Rows are points. Any point is a mix of the corners, with weights that add up to 1. It lies inside the corners' shape when no weight is negative. Say inside or outside, and name the corners with a negative weight.

Corners:
(1): -2.0, -1.3, 0.6
(2): 1.3, 5.2, -1.5
(3): 7.3, 6.9, 3.5
(4): -2.6, -8.6, -5.6
Points:
-2.0, -6.9, -4.7 => inside
0.9, 0.3, -2.8 => outside (1)
-0.1, 0.2, 0.9 => inside
0.4, -0.9, -2.4 => inside
3.5, 1.7, 0.3 => inside

Corners:
(1): -4.9, 2.6, -2.2, 3.0, 6.2, -6.2
(2): -1.5, -3.8, -3.7, -4.8, -0.2, -2.6
(3): 0.6, 6.1, 1.2, -3.9, 5.7, -5.2
(4): 3.8, 3.9, -5.5, 7.1, 2.7, -1.3
(5): 7.9, -7.3, 6.3, 0.3, -3.4, 7.0
(6): -1.8, -2.9, -1.0, -3.8, -6.0, -6.8
(7): 1.2, 7.0, 2.6, 1.6, 4.7, 3.7
Points:
1.7, -1.1, -0.9, -0.7, 0.3, -0.9 => inside
2.6, -0.4, 2.6, 2.3, -1.2, 1.1 => outside (2, 3)
-1.0, 0.5, -0.9, -0.5, 2.8, -3.1 => inside
0.2, 1.7, 0.2, 2.1, 1.7, -2.0 => outside (2)

Corners:
(1): 4.1, -8.1, 3.8, -4.0, 5.2, -7.0, 2.1, -4.4, -2.9, -1.6, 1.6
(2): -3.3, 7.7, -6.5, -5.9, -4.5, 5.7, -3.6, -2.1, -6.8, 2.2, -1.3
(3): 1.5, -4.6, -1.6, -3.8, -9.7, -0.7, -1.6, 0.7, -1.0, 6.4, -6.9
(4): -1.9, 5.2, 7.4, -1.4, 5.3, 4.0, 0.8, 3.1, 6.2, 6.8, 3.0
(5): 1.7, -0.5, -5.6, 3.1, 1.3, -5.7, 6.4, -3.0, -3.2, 8.6, 2.5
(6): 0.7, -0.3, 6.7, -0.9, 3.7, 3.3, 0.2, -3.2, 0.6, -7.9, -6.8
(7): 1.0, -11.2, -3.3, 5.7, 4.9, -1.2, 3.4, 4.2, 4.6, 3.1, -1.9
(8): -1.5, -6.0, -1.1, -0.7, 5.2, -4.2, 5.1, 3.5, -5.5, -3.6, -1.2
(9): 2.1, -0.2, -3.4, 2.7, -4.8, -3.4, 0.6, -2.5, -7.3, -4.6, 2.7
(10): -2.2, 1.8, -0.1, 5.3, 3.4, -3.5, -4.6, 3.4, -1.3, -3.8, -6.2
(11): -1.2, 0.7, -0.6, 4.6, -4.6, 2.9, -5.9, -1.1, -6.9, 0.1, -5.8
(12): 4.6, 3.9, -3.0, -5.3, -4.4, 1.0, -2.0, 5.3, -2.9, 11.6, -3.5
Points:
0.1, -2.1, 1.6, -2.3, 3.9, -1.3, 2.3, 1.2, 0.1, 1.2, -1.9 => outside (9, 11)
-0.3, 0.8, 1.3, 0.2, -3.1, -0.3, -1.6, -3.3, -2.2, -1.3, -2.5 => outside (7, 8, 12)
1.3, -1.8, -0.4, -1.0, -2.4, 2.1, -1.5, -1.1, -1.1, 6.3, -3.4 => outside (8, 9, 10)
-1.0, -4.2, -2.1, 2.7, 3.1, -3.5, 1.7, 2.1, 0.2, 1.4, 0.0 => outside (6, 11, 12)
1.0, -2.5, -0.1, -1.7, 0.6, -1.2, 1.8, -0.2, -2.8, 1.5, -0.6 => outside (10)
1.2, -2.5, 0.0, -1.5, 1.4, -2.0, 1.0, -0.4, -2.2, 1.8, -0.7 => inside
1.4, -2.8, 2.7, 0.3, 0.7, -0.6, -1.2, 2.1, -0.6, -1.2, -4.6 => outside (2, 5)

Corners:
(1): 3.3, 1.3, 0.9, 2.3, -4.5, -4.5, 1.2, -5.6, 4.2, 3.5, -6.3, 0.8, -4.2, -1.8
(2): 7.9, 0.8, 0.5, -1.3, -1.6, -4.9, 2.8, -1.9, 0.4, -2.0, -1.7, -1.9, -9.0, -8.2
(3): 10.3, -2.7, 0.2, 4.1, -3.3, -8.0, -2.4, -2.9, 2.1, -4.7, 3.4, -2.0, -7.0, 0.2
(4): 2.4, 2.6, 2.2, 1.2, -0.7, -0.1, -2.5, -0.5, -8.5, -1.2, 3.4, 7.2, 2.6, 5.9
(5): -8.0, 10.0, 1.0, -4.0, 2.0, 0.3, 7.1, -6.8, 0.2, -1.4, -7.0, -1.0, 3.0, 1.9
(6): 4.7, -7.4, -1.4, -1.9, -2.0, -3.8, 2.6, -5.7, 1.0, -2.6, -2.4, 0.4, -7.1, -2.8
(7): -8.8, 4.7, 1.6, -5.5, 4.1, 3.6, 4.8, -4.7, 3.5, 7.3, -2.1, -2.9, 6.7, -4.0
(8): 0.7, 3.1, 5.1, 1.6, 3.9, 5.8, -7.3, 2.9, -2.2, -5.0, 1.0, 8.3, -0.1, 7.7
(9): -6.9, 3.3, 5.1, -1.9, -0.1, 0.8, -8.9, 0.3, 2.9, -4.5, 2.2, 7.6, 3.3, 5.5
(10): -4.3, 8.8, -5.6, -2.6, 4.7, 1.6, 7.0, -1.6, 3.8, 2.5, -3.4, 4.2, -0.2, -0.4
(11): -8.7, 4.3, -3.6, -4.0, 7.0, 0.0, 4.8, -0.7, -4.7, 2.9, -4.6, -3.5, 5.5, -3.0
(12): 5.0, 2.1, -4.8, -8.0, -4.3, -10.4, 0.9, -1.6, -1.5, 5.0, -2.7, -9.8, -2.1, 0.0
(13): 10.4, 0.6, -1.3, 0.7, -9.1, -5.8, -3.2, -2.7, 4.0, -6.1, -1.1, -4.7, 0.3, -1.9
(14): 4.4, -6.6, 4.5, 1.7, -0.1, 0.3, -0.7, 7.5, -1.5, -3.3, 2.5, 7.2, -0.8, 3.9
(15): 0.7, -1.5, 0.4, 2.5, -4.5, 2.5, -2.7, 2.0, -2.2, -3.1, 5.4, 1.8, -2.5, 3.2
Points:
-0.6, 3.8, 1.1, -1.8, 0.4, 0.4, 0.1, 0.3, -0.7, -1.2, 0.9, 1.8, 1.5, 2.7 => outside (1, 6, 11)
-1.9, 2.5, 1.7, 0.8, 2.7, 0.8, 0.6, -1.6, 0.5, -1.7, -2.4, 6.6, -1.2, 1.6 => outside (7, 12, 13, 15)
-2.4, 3.3, 1.2, -0.7, 0.7, 0.4, -0.1, -0.6, 0.9, 0.5, -0.6, 1.5, 2.5, 2.0 => outside (2, 6)
1.5, 1.4, 1.1, 1.1, -0.7, -0.9, -0.6, -0.7, 0.6, -2.0, 0.0, 1.4, 0.0, 0.5 => outside (6, 12)
2.7, 1.7, -1.7, -3.3, -2.4, -4.8, 0.5, -1.7, -0.1, 1.4, -1.6, -3.0, -1.8, 0.0 => inside
5.6, -1.0, 0.3, 0.5, -3.3, -2.4, -2.1, 0.8, 0.7, -2.9, -0.1, 4.2, -4.2, 1.3 => outside (3, 5, 7, 11)
0.4, 0.9, -2.3, -2.7, -0.5, -2.4, 4.7, -2.3, -2.1, 2.5, -2.3, -1.4, -2.1, -1.3 => outside (3, 8, 9, 13)
-2.8, 3.4, -0.2, -2.1, 1.0, 0.8, 2.4, -2.2, 1.3, 1.7, -1.2, 0.2, 1.2, -0.6 => inside
-0.6, 3.7, -0.4, -0.6, 1.3, -1.2, 0.6, -2.5, -1.8, -0.9, -1.4, 1.6, -2.5, 0.9 => outside (7, 13, 14)
